Every row gives one point. Each copy is the shape, with its points in the same order, turned, moved and blurred by noise. Some copies are also mirrored. Which?
In the rows, 128 means zero.

Shape (5 x 2):
[[169 143]
 [125 151]
 [ 83  73]
 [ 77 131]
 [172 163]]
Copy 1 (5 x 2):
[[107  89]
 [109 133]
 [198 161]
 [143 185]
 [ 98  91]]
Copy 1 is: mirrored
Copy 2 (5 x 2):
[[ 69 142]
 [122 150]
 [161  67]
 [172 128]
 [ 70 163]]
Copy 2 is: mirrored
Copy 3 (5 x 2):
[[128 101]
 [113 149]
 [181 193]
 [126 198]
 [109  91]]
Copy 3 is: mirrored
Copy 4 (5 x 2):
[[175 112]
 [144 144]
 [ 61 106]
 [ 90 158]
 [189 126]]
Copy 4 is: only turned

Shape (8 x 3):
[[182 175 146]
 [171 131 134]
 [117 185  73]
 [116 108 164]
 [ 89  85 140]
 [136  64 148]
 [ 89 152  94]
 [109  59 171]]
Copy 1 (8 x 3):
[[200 141 156]
 [161 124 168]
 [155 212 188]
 [128 132 117]
 [ 81 154 126]
 [ 97  91 132]
 [120 210 154]
 [ 88 103 105]]
Copy 1 is: mirrored
Copy 2 (8 x 3):
[[ 72  98 163]
 [124 112 166]
 [100 187 127]
 [145  79 108]
 [188 104  98]
 [187  79 143]
 [137 158  99]
 [191  59 120]]
Copy 2 is: only turned
Copy 3 (8 x 3):
[[126 171 193]
 [147 156 155]
 [ 55 184 124]
 [128  90 146]
 [120  80 104]
 [169  96 115]
 [ 65 139 111]
 [162  60 116]]
Copy 3 is: only turned
Copy 4 (8 x 3):
[[ 85 164  85]
 [125 144  92]
 [ 57  80 119]
 [147 146 144]
 [170 108 169]
 [190 133 120]
 [ 98  89 153]
 [200 146 157]]
Copy 4 is: only turned

Shape (9 x 4):
[[ 99 127 175 140]
 [157 130  49  96]
 [168 102 156 155]
 [157 149  93 113]
 [165 160 167 112]
 [173 141 113 102]
 [ 99 115  91 165]
 [ 54 119 143  76]
 [ 31 121  93 143]]
Copy 1 (9 x 4):
[[121 114 159 138]
 [136 210  57 104]
 [184 155 159 121]
 [150 168  76 118]
 [175 105 108 109]
 [164 156  85  99]
 [113 191 130 166]
 [ 49 119 129 102]
 [ 41 172 130 173]]
Copy 1 is: mirrored
Copy 2 (9 x 4):
[[152 138 112 183]
 [123  77 139  58]
 [148 181 126 123]
 [153  99 139  89]
 [186 139 165 138]
 [152 116 161  96]
 [127 111  66 120]
 [101  75 132 198]
 [104  65  51 168]]
Copy 2 is: mirrored

Shape (11 x 6):
[[ 92 124 119  98  96 173]
 [176 125 136 148 112 103]
 [156 144  96 114 198 121]
 [ 90 185  99 117 132 137]
 [110 141 178 199 105 117]
 [ 68  91 113 102  79 121]
 [121 146  66 205 154 129]
 [162 158 153 199 102 160]
 [ 88  63  86 110  89 174]
 [152 124 147 116  61  93]
 [134 156 166 180  85 185]]
Copy 1 (11 x 6):
[[174  88  94 159  93 128]
 [ 80 136 142 135  85 115]
 [129 115 161  64 112  69]
 [158 105 100 127 149  94]
 [104 188  81 137 132 178]
 [145  44 105 163 108 176]
 [ 87 124  57  69 125  92]
 [ 97 185  70 133  83 124]
 [139  40  82 126  52 144]
 [ 89 118 140 187 104 154]
 [141 179  63 158  80 130]]
Copy 1 is: mirrored
Copy 2 (11 x 6):
[[177 126 129  99 124 104]
 [100 118 132 164  88 162]
 [106  84 125 191 173 110]
 [114 151 130 116 168  89]
 [ 69 121 138 105  52 106]
 [152 110 122  50 129 151]
 [ 69 116  52 145 130  91]
 [ 99 146 111 161  45  94]
 [194  94  84  76 120 130]
 [125 147 153 120  88 187]
 [129 154 126 131  45  80]]
Copy 2 is: mirrored
Copy 3 (11 x 6):
[[153  72 135 104 144 147]
 [ 66 151 102  88 129 148]
 [ 79 110  90 174 111  98]
 [125 110 155 143 155  79]
 [149 191 100  83 185 138]
 [170  88 127  56 115 119]
 [ 96 113  58 125 196  67]
 [104 161 104 105 223 162]
 [156  35  92  69 131 142]
 [101 146 146  53 112 142]
 [134 140 130 108 210 178]]
Copy 3 is: mirrored
Copy 4 (11 x 6):
[[ 78  98 100 100 120 117]
 [165 108 156 176 125 116]
 [135 210 142 146 114 145]
 [ 48 146 132 155 108 140]
 [122  61 185 154 141 178]
 [ 80  88 105 116 180  94]
 [114 144 111 199 143 200]
 [147  73 157 180  85 174]
 [112  96  52 110 167 114]
 [126  80 167 165 136  66]
 [115  46 142 138  86 173]]
Copy 4 is: only turned

Shape (14 x 8):
[[132 145 137 127 163 118 119 106]
 [ 90  38  49 149 167 137 154  86]
 [ 78 139 139 143 175  87 153  97]
 [151 111 147 130 176 126 142 146]
 [191 125 140 149 180  98 113 142]
 [ 96 132 120 122 165 140 119 151]
 [ 89 122  97 141  87 118 101 131]
 [115 144 138 114 162 139 135  90]
 [ 82 135 128 128  67  96 123 110]
 [ 81 125 133  34 134 139 127 102]
 [ 76 124 147 160  57 104 106  62]
 [125 142 122 114 166 138 114 153]
 [ 77 117 151 159 169 133 130 155]
 [102 149 133 162 131 137 156 155]]
Copy 1 (14 x 8):
[[ 98 100  96 116 152 129 132  96]
 [155 126  85 139 111   7 106 137]
 [158 103  75 122 155 109 150  64]
 [121  86 145 111 134 125 121 111]
 [ 98  82 117  77 117 157 101 113]
 [108 137 135 140 143 107 119  73]
 [116 199  86 136 150 118 130 119]
 [100  99 102 131 169 102 153  89]
 [132 186  73 143 175 137 167 125]
 [ 91 118 119 214 151 109 184 101]
 [132 183  33 137 217 130 147 140]
 [ 93 126 137 126 130 120 122  81]
 [157 134 130 125 170 113 101  69]
 [139 159 139  95 166 116 146  84]]
Copy 1 is: only turned
Copy 2 (14 x 8):
[[117 151 155 123 135 119 119 165]
 [ 90  92 110 112 147  37 148  71]
 [ 95 155 143  74 128 108  81 133]
 [140 187 128 143 142 111 128 128]
 [141 199 165 135 181 130 150 152]
 [123 130 113 132 144 142 101 134]
 [142  77 169 115 127 145 121 109]
 [106 138 138 135 116 105 103 169]
 [142  88 182  90  80 148 115 121]
 [ 74 119 114 147  58 151 124 152]
 [136  86 229 103  68 110  95 125]
 [122 142 116 144 149 150 113 148]
 [134 153 132 125 152 126  61 101]
 [175 131 126 103 139 127  84 132]]
Copy 2 is: mirrored
Copy 3 (14 x 8):
[[106 142 107  98 138 107 123  89]
 [109 178 231 153 179 102 125 145]
 [136 172 125  56 169  86 100 115]
 [ 95 104 111 121 164  75 118 113]
 [ 63 115  80 120 174  86 159  92]
 [154 110 130 109 155 108 126 111]
 [145 165 118 119 142 160 152 155]
 [115 149 132  92 123  98  95  92]
 [138 182 101  91 133 169 114 169]
 [122 105 162  68 109 160  78 118]
 [130 228 101  89  94 151 124 171]
 [134 102 113 116 146 119 138  95]
 [162 130 114  99 155  65 122 146]
 [158 146  84 134 163 100  97 125]]
Copy 3 is: mirrored
Copy 4 (14 x 8):
[[133 158  90 117 129 113 141 136]
 [152  91  85 170 236 146 171 149]
 [109 107  60  90 136 147 167 136]
 [126 135 102 108 156  69 139 123]
 [151 177 115 118 132  59 165 134]
 [159 101  98  99 144 123  98 139]
 [162 102 145 149 122 167 141 150]
 [117 144  68 122 134 130 123 119]
 [110 111 153 141 102 188 149 145]
 [ 94 150 117 122 160 175  65 137]
 [ 97 112 125 180  79 192 166 162]
 [152 132 109 104 136 112 104 125]
 [143  70  79 109 129 103 119 150]
 [144  82 112 124 118 117 149 103]]
Copy 4 is: mirrored
